Each row is a point. To make a cloud, some directions were put in groups of two or more. Within a group, all points are equally far from the middle, so they leave a hole (a ring in 2 directions, a hollow ball in 3). The other directions are filled evenly. Then the cloud was stretched, turned, moved and blurred a little. How many holes are there, and how many directions does each take, smallest first?

Cloud, 20 rows:
-20.8,-20.9,7.8
-27.6,14.7,-9.9
18.9,21.8,-10.7
-25.6,-22.7,12.0
4.5,-17.9,-9.6
-32.7,1.8,8.3
18.5,21.9,-15.3
30.2,-16.5,37.2
-10.6,26.3,-17.3
-1.4,-1.1,-10.4
2.7,10.5,32.0
13.7,-3.3,-0.9
16.0,11.2,9.2
10.9,-14.9,20.7
-30.9,5.8,-18.3
22.4,-17.3,7.9
-21.3,5.5,-22.9
4.6,-26.6,24.5
35.8,-8.6,-15.4
-4.4,34.1,-19.8
Holes: 0

Cloud:
-14.5,-17.0,-20.8,-22.0
10.7,24.6,5.5,14.5
-8.6,-34.7,-9.5,-17.9
9.2,37.5,-9.8,-9.6
-9.7,21.3,-7.7,25.3
17.1,1.4,-38.2,-9.9
-4.0,40.8,-26.1,-18.5
-12.5,-27.3,-34.6,-10.6
0.2,23.7,27.7,16.0
6.9,-21.4,-2.4,-21.0
2.4,5.9,-15.5,26.1
-3.3,-8.9,21.4,25.0
-8.9,-31.7,9.4,-5.8
-26.6,-10.7,3.4,1.6
1.7,26.2,-28.5,6.7
-14.9,6.8,13.0,-22.7
-4.8,-23.4,-7.2,-23.4
-13.4,-4.4,-38.4,-6.0
-8.5,30.0,-11.4,21.3
-26.1,16.0,-9.4,15.5
-1.8,26.1,-26.9,10.0
-24.1,11.7,13.2,24.5
12.9,27.7,-16.4,0.3
-24.5,-14.5,2.7,-3.6
-0.6,23.7,31.9,8.3
5.9,4.0,-37.5,10.1
0.2,13.9,9.8,28.8
5.8,-11.1,18.5,23.9
Holes: 1 (3)

Cloud, 51 rows:
-2.8,24.4,-2.8,12.1,-14.3,18.5
21.3,-5.9,-39.4,-0.7,-3.3,-1.4
-1.6,19.6,-37.5,-0.5,36.6,-12.6
-2.2,29.2,-14.4,-0.6,-23.0,7.6
-6.4,-7.0,32.5,-14.6,0.7,3.6
2.1,24.5,-7.5,-13.5,24.0,-4.1
10.1,6.0,-17.0,27.5,23.6,-15.7
2.7,29.6,-16.4,17.5,41.5,8.8
12.9,4.6,-11.5,14.4,45.4,-28.7
-7.0,8.9,-9.5,-20.3,39.0,-0.5
27.9,22.2,3.3,16.5,-5.8,1.4
-26.2,-3.8,0.6,-24.1,4.7,8.5
-5.0,15.5,-18.6,19.2,23.6,15.5
-9.9,27.0,-7.6,-0.6,-45.3,9.7
2.7,0.3,1.7,-9.0,23.6,22.3
2.5,13.1,7.5,0.4,-49.4,-6.0
28.6,-6.5,-6.7,3.9,-7.8,-9.6
4.2,27.2,-34.6,2.4,46.7,-7.8
21.4,-10.7,-28.8,1.3,9.7,-7.1
-13.4,-0.8,22.6,24.5,2.6,-11.0
-37.8,11.4,-19.4,7.1,22.8,-19.4
4.3,14.9,-25.0,22.7,10.6,22.6
-0.5,-12.2,40.6,8.8,6.9,12.7
3.8,-24.7,18.4,17.7,35.2,-0.5
7.7,3.6,-4.2,9.0,26.7,30.0
7.1,-1.4,6.0,35.9,28.7,-7.2
-11.7,1.7,-28.9,0.4,-11.3,-21.8
-18.4,-3.3,-4.7,25.7,29.6,-12.4
2.7,32.1,-2.8,1.3,31.2,-4.3
-17.8,-17.6,-23.1,-17.2,-34.9,7.8
-9.6,16.8,-4.6,-23.1,-24.3,0.2
4.5,11.3,-6.8,-16.9,36.4,4.9
-21.4,-18.7,19.9,22.2,10.1,-5.3
-8.5,11.8,-38.3,14.2,-22.5,0.9
-18.2,11.8,-34.8,9.8,-25.5,-1.6
-13.7,-2.7,-9.9,18.8,50.9,8.0
16.5,-2.8,-32.2,-8.1,6.7,17.0
6.0,-21.3,-0.4,3.3,54.6,-13.3
0.1,2.9,27.6,13.5,-15.9,25.7
-15.7,-10.7,-18.7,-11.8,20.0,-21.5
4.6,30.9,-28.8,5.3,35.7,-1.9
-3.3,17.9,-23.4,22.3,41.2,8.5
-26.8,20.4,-28.7,-4.0,-14.9,-5.7
25.4,-2.1,10.5,2.4,27.3,-13.8
-18.0,13.6,-36.7,5.5,-19.4,-6.5
6.8,15.6,9.6,-15.0,24.2,-5.2
28.9,9.8,-3.5,15.8,-8.2,-9.7
-20.4,-9.0,16.3,22.8,-19.2,-6.9
-14.0,21.4,14.6,12.6,20.2,9.8
11.1,21.3,5.9,6.5,-25.6,-0.1
-16.9,-4.9,-14.2,19.3,18.8,8.6
Holes: 2 (2, 2)
